Rows are points. Each table stands for the endless flat space through its points: a line for two points, a plane for three, and so on. The two share one point or none. Which?

First (2 x 3)
0:  32 -35  15
1:  24 -23  27
Second (2 x 3)
0:  31 -17  16
1:  16 -32  22
They share: no point

First (2 x 4)
0: -27  23  21   9
1: -19  27  37  29
Second (2 x 4)
0: -24  16  31  18
1: -40  36  27  10
They share: no point

First (2 x 6)
0:  -6  -3 -22  28 -44 -22
1: -27   6 -34   7 -20  -1
Second (2 x 6)
0: -12   9 -37  24 -34   1
1: -24   3 -28  18 -28 -23
They share: no point

First (3 x 8)
0:  55  10  23   4  12 -10  50  37
1:  21  24   3  -6  20 -22  14  31
2:  20  17   5   1  26 -26   6  28
Second (3 x 8)
0:  52   6 -11  43   8  -2 -28   4
1:  24 -10  21  -9  20 -42  34  46
2:  28  27   1  28  17 -17  -7  13
They share: no point

First (2 x 9)
0:   6  12 -32  18 -37   3  14  16  21
1: -10  12 -42  24 -47  -7  12   2  19
Second (3 x 9)
0:  32  -6   3  18 -47  17 -21  17  40
1:   8  18 -37  14 -27   5  27  25  16
2:   6   2 -21  26 -23   3  11  11  32
They share:  14  12 -27  15 -32   8  15  23  22

First (3 x 11)
0: -22  13 -27  -7 -22   3  -5  24  -8 -24  22
1: -11 -13 -25 -33 -21  -6  13   4 -38 -36   3
2: -14   8 -28 -30  -9 -15  13  25 -20 -18   9
Second (3 x 11)
0: -30 -16 -35 -25 -11  16  10  24 -26 -45  21
1: -51  -1 -23 -19 -32  37   4  18 -32 -42  27
2: -27  35  -5  -1 -56   7 -14   0 -20 -12  15
They share: -18   2 -26 -16 -23   1   1  15 -20 -30  15

First (2 x 12)
0:   6   7  37 -21 -35  -4  42   4  25 -32  -4 -23
1:   6  32  22 -31 -30 -24  12  -1  20 -32  -9  12
Second (2 x 12)
0:  -6  13  17 -22 -37 -15  19   6  27 -39  -2   8
1:  18  37  41 -25 -16 -18  28   6   6 -21 -11  -4
They share: no point

First (3 x 14)
0:  -2 -27 -27   6   8 -21 -48 -33  35 -34  -9 -27  -3  10
1: -34  11 -11  25  11 -10 -12 -31  14 -29 -34 -53   0  -6
2: -42  13 -17  31   3 -16  -8 -38  15 -34 -34 -67   2 -10
Second (2 x 14)
0:  -2  -7 -13  12  16 -17 -22 -25  31 -14 -31 -31 -13  14
1:   6 -11 -16  11  14 -23 -21 -26  38  -9 -32 -31 -18  20
They share: -18   1  -7  14  20  -5 -24 -23  17 -24 -29 -31  -3   2

First (3 x 18)
0:  34  -5  14 -32  19  11   6 -20   4  42  44 -36   4  26  31 -35 -39   9
1:  52 -26  20 -29  -2  35 -36 -17 -26  -6  44 -45  10  29  13  -2 -30   6
2:  38 -14  21 -25   7  26 -15 -13  -9  18  38 -36  13  22  22 -19 -30   5
Second (2 x 18)
0:  22   3  40  -6   9  17   8   6 -18  14  46 -44  20  14  33 -13 -27  19
1:  42 -27   0 -41   9  37 -32 -29  22  44  11  -9  15  19  13 -43 -27 -21
They share:  30  -9  24 -20   9  25  -8  -8  -2  26  32 -30  18  16  25 -25 -27   3

First (2 x 20)
0:  -8 -18  -5   3  22  14 -25   4  10  12  35 -17  25  -2 -14  -7  28  20 -18  -2
1:  -4 -18   1   7  15  22 -25   0  16   4  28 -16  19  -4 -10  -9  30  23 -25   1
Second (3 x 20)
0:  13 -28   4   4  13  20 -27 -12  27  15  -4 -34  32  -4  12  -8  27  24 -16  15
1: -11 -34  22   7   7  17 -24   9  33  -3  17 -19   8  -1  -3 -26  36   3 -40  -6
2:  12 -34   7   5  15  16 -29  -9  33  21 -11 -39  32  -2  17  -9  31  19 -14  17
They share: no point

First (4 x 24)
0:  13  -3 -25 -46  16  36 -16  24 -30  13  -6 -62  24  11 -13  -2 -27 -26   5 -19 -42 -37  27 -26
1:  29  14 -20 -56  17  51 -17  30 -38  18  -1 -71  34   1 -24 -13 -21 -21  23 -34 -28 -25  18 -29
2:  56  -3   2  10 -23  21   8 -15   1 -30   6 -22  -7  28  19  -3   9  34  24 -12 -15  12  35 -22
3:  44  30  -5 -32   6  64  -9   3 -19 -13  11 -47  15  -2  -8 -10  -1   7  46 -55   3   4  10 -25
Second (4 x 24)
0:  11  27  14  26  13   6  24 -25 -41 -44 -42 -32  32   0   3  55  16 -38  34 -47   4 -12  59  -5
1:  16  15 -13  16   1  31  24 -21 -34 -29 -11 -18  21  25   1  22  15 -12   9 -41   9 -19  42   6
2:  22   9 -25  11 -10  53  24 -23 -32 -22  11 -14  14  35  -6   2  14   5  -8 -38  14 -29  35  17
3:  29 -24 -52 -33 -10  49 -12  12  15   5  37 -10 -20  58  23 -40 -15  39 -10  -8 -30  -7  -2 -24
They share:  26  -2 -11 -11  -2  32  -4  -6  -6 -20   2 -32  -1  19  11   5  -8   5  15 -22 -23 -12  29 -21

First (3 x 24)
0:  12   5   8  16  -3  24 -19  27 -12  -8 -17  16  -9   1   6  20 -34 -33  26  13 -30   9 -31  31
1:  -7   6  21   8  -6  20 -33  37 -18  -7 -38   3 -26  13   3  16 -25 -17   9  -2 -53  18 -29  28
2:   0 -21 -11  37  20 -26 -18  42 -21 -34 -21   2   4  -3 -37  14   7  -9   6  18 -26  39 -28 -12
Second (2 x 24)
0:  11  -5  -5  32  13   2 -17  39 -20 -16 -21   7  -8   1  -9  19 -21 -30  21  24 -32  19 -38   7
1:  13  -1  -9  42  23   2 -19  53 -30  -8 -33  -3 -24   9  -1  21 -29 -40  23  36 -48  15 -54  -3
They share:  10  -7  -3  27   8   2 -16  32 -15 -20 -15  12   0  -3 -13  18 -17 -25  20  18 -24  21 -30  12

First (3 x 24)
0:  22  -9   5   3 -15 -25  21 -45 -20  24   2  -6 -17 -19 -15   8  -9 -14 -11  -9 -30  10  -2 -22
1:  25 -18  19  -2  18  -6  68 -29   7  52  -9  30 -29 -25  -5  38  -1  -5  10  33   4  18 -34 -13
2:  29 -14  -5  -6  -2 -26  40 -53 -21  36 -13  -2 -21 -33  -5  22  -1 -17   6   1 -12  18 -10  -9
Second (3 x 24)
0:  17 -12  21   4 -19 -26  33 -26  -4  41  30  18 -21 -22 -19   7   0 -14 -21  -9 -31  -9 -17 -42
1:  13  -8  25  36  13   6  33  -6 -12  13  14 -14 -25  -2 -31  -1 -20  10 -13  19 -19   7   3 -14
2:   2  -7  26  36  -5 -14  35  -7 -10  32  34 -20 -36 -23 -22 -15   1   6 -31   6 -28 -11   0 -25
They share: no point

First (4 x 24)
0: -29 -12 -19  35 -18  -4  32  38  -5  16  11   9   6 -23  21 -22  34  32 -19  25  18  13 -10  23
1:  27 -14  -6   7  -3  17  25  13  14 -20   2  -9   0 -57  -8 -30  20  -3 -10  -3  11 -16 -43 -15
2: -45 -26 -30  26   2  24  34  33 -25  19 -18 -15  -2  -6  22 -10  38  42 -24  -1  20  14  -3  29
3: -12 -11  -6  -9  13  19  49  41   8  19 -14 -39  -1   0 -14  -8  53  18 -20  13  20   8 -41  19
Second (3 x 24)
0: -13  -7   5  18 -24  26  43  46  -2  12   7  12   5 -41  13 -38  25  39  -7 -12  -9   0 -26  19
1:  -2 -38 -19  -8 -25  -6  22  28 -21  16  -8 -13  18  -8 -33 -12  13  24  -4  11  25  28 -31   3
2: -23  -6 -11  44  -3  35  42  34   7   6  10  17  -8 -58  43 -38  43  29 -18  -1  -8 -16 -12  17
They share: no point

First (2 x 24)
0:   5   3 -27  24   5 -21 -20   0  21 -41  37  33 -29 -27 -17  16  14 -42  24  38 -16 -29 -40  35
1:  -7  35 -23  36  29  11   0  12  37  -9   9  17  -1 -11  -5  -8 -10 -14  24  18 -48 -33 -12   7
Second (4 x 24)
0:  -2   5  -9   2  22  -7  27  47  65 -32  36   5 -67 -34  14  20 -15 -68  57  -2 -41 -55 -21   1
1:  -4  28 -14  13  17   7   9  33  48 -34  10  32 -49 -15  15   7 -10 -46  43  22 -39 -40   0  28
2:   8 -14 -20  22  11  19  15  45  75 -46  28  11 -49 -18  -3  10 -19 -52  67   7 -36 -58 -27   7
3:  -2  16 -18  18  19  -5   5  23  43 -28  26  19 -37 -24   1  10  -5 -44  37  17 -36 -40 -21  15
They share:  -1  19 -25  30  17  -5 -10   6  29 -25  23  25 -15 -19 -11   4   2 -28  24  28 -32 -31 -26  21
